Rows are points. Any point is a mix of the corners, with weights that add up to 1. It lies inside the corners' shape when no weight is negative. Is each point inside? If not, which corners have a negative weight?
In the rows, 128 means zero.

Corners:
(1): [193 121]
(2): [136 171]
(3): [ 52 125]
Points:
[173 127] -> inside
[185 124] -> inside
[ 83 167] -> outside (1)
[ 50 152] -> outside (1)
[122 127] -> inside
[170 154] -> outside (3)
[ 75 110] -> outside (2)
[ 68 170] -> outside (1)

Corners:
(1): [  7 215 174  73]
(2): [117  99  81 121]
(3): [163 123 112 152]
(4): [111 132 172  67]
(5): [126  69 121 166]
Points:
[ 64 156 149 110] -> inside
[ 95 162 137 101] -> outside (5)
[ 84 143 131 104] -> inside
[ 96 125 108 112] -> inside
[148 121 116 145] -> inside
[ 24 205 170 101] -> outside (2, 4)

Corners:
(1): [121 135 144 135 121 122  92 101 209]
(2): [ 75  88 195  52 128  73 109 131 188]
(3): [177  87 184 101  99  99 123  93 101]
(4): [126  74 101 166  77 134  74 110  99]
(5): [ 94 131 185 157 121  99 146 139 150]
(6): [146 178 110 154 130 203 168 205 104]
(7): [193 180 146 164 249 243 126 233 146]
(8): [ 88 119 156 130 148 162  90  66 156]
(9): [121 104 105 141 123  98 130  86 123]
(10): [ 91 168 137 133 128  85  93 102 148]
Points:
[120 134 157 126 123 107 116 143 145] -> outside (8, 9)
[105 141 146 101 116 103 129  96 158] -> outside (4, 5, 7)
[105 126 164 145 126 112 131 127 147] -> inside
[125 137 149 119 143 139 108 107 148] -> outside (4, 5)
[132 141 136 142 156 142 124 163 148] -> outside (3, 8)
[123 137 139 130 141 125 130 123 147] -> outside (4)

Corners:
(1): [121 133 121 116 127 138 129 119 151 116   7 129 124 134]
(2): [167  98 130 122 138 138 156 112 121  65 113 149 108 128]
(3): [197 103 169 118 112  81 140 138 129 103 144 153 156 130]
(4): [200 110 133 138 131 144 162 180 146 132 136 107 125 131]
(5): [145 126 125  94 105 140 149 106 160 111 147 148 130 157]
(6): [145 105 132 138 116 118 132 116 158 130 132 112 170 136]
(7): [125 104 120 126 116 113 133 154 149 107 113  96 127 155]
(8): [124 198 132 138 124 146 162 127 161 114 124  76 149 142]
(9): [105 105 141 131 151 126 163 124  81  99 124 153 155 144]
(10): [126 107 122 121 142 156 129 112  86  94 125 124 125  87]
(11): [ 99 168 132 135 126  89 160 134 146 116 135 125 159 111]
(12): [103 124 151 151 136 151 125 162 117 126 139 150 115 134]
(13): [119 114 112 121 148 144 118 122 122 100 131 144 146 155]
(14): [110 143 140 131 129 157 144 143 140 101 154 147 184 132]
(15): [ 99  99 137  98 155 155 143 129 158 113 131 148 125 142]
Points:
[112 120 117 134 134 136 134 141 121 121 114 130 147 136] -> outside (2, 3, 8, 15)
[124 126 130 122 127 133 140 124 139 108 120 131 141 139] -> outside (4)
[117 140 135 136 135 134 152 134 139 113 121 122 149 120] -> outside (3, 5, 7, 13)
[128 135 131 131 136 152 157 140 145 108 161 139 149 143] -> outside (1, 3, 7, 10)
[123 121 138 127 128 121 145 126 139 106 150 141 155 148] -> outside (1, 4, 10)
[129 123 135 132 133 135 142 137 129 110 142 132 138 131] -> outside (1)
[110 129 132 121 132 117 151 113 124  95 148 134 160 126] -> outside (1, 4, 12)
[136 122 124 126 130 150 140 136 144 108 123 120 130 141] -> outside (3, 9, 11)
[136 129 140 136 129 120 147 138 131 106 121 133 147 139] -> outside (5, 10, 15)
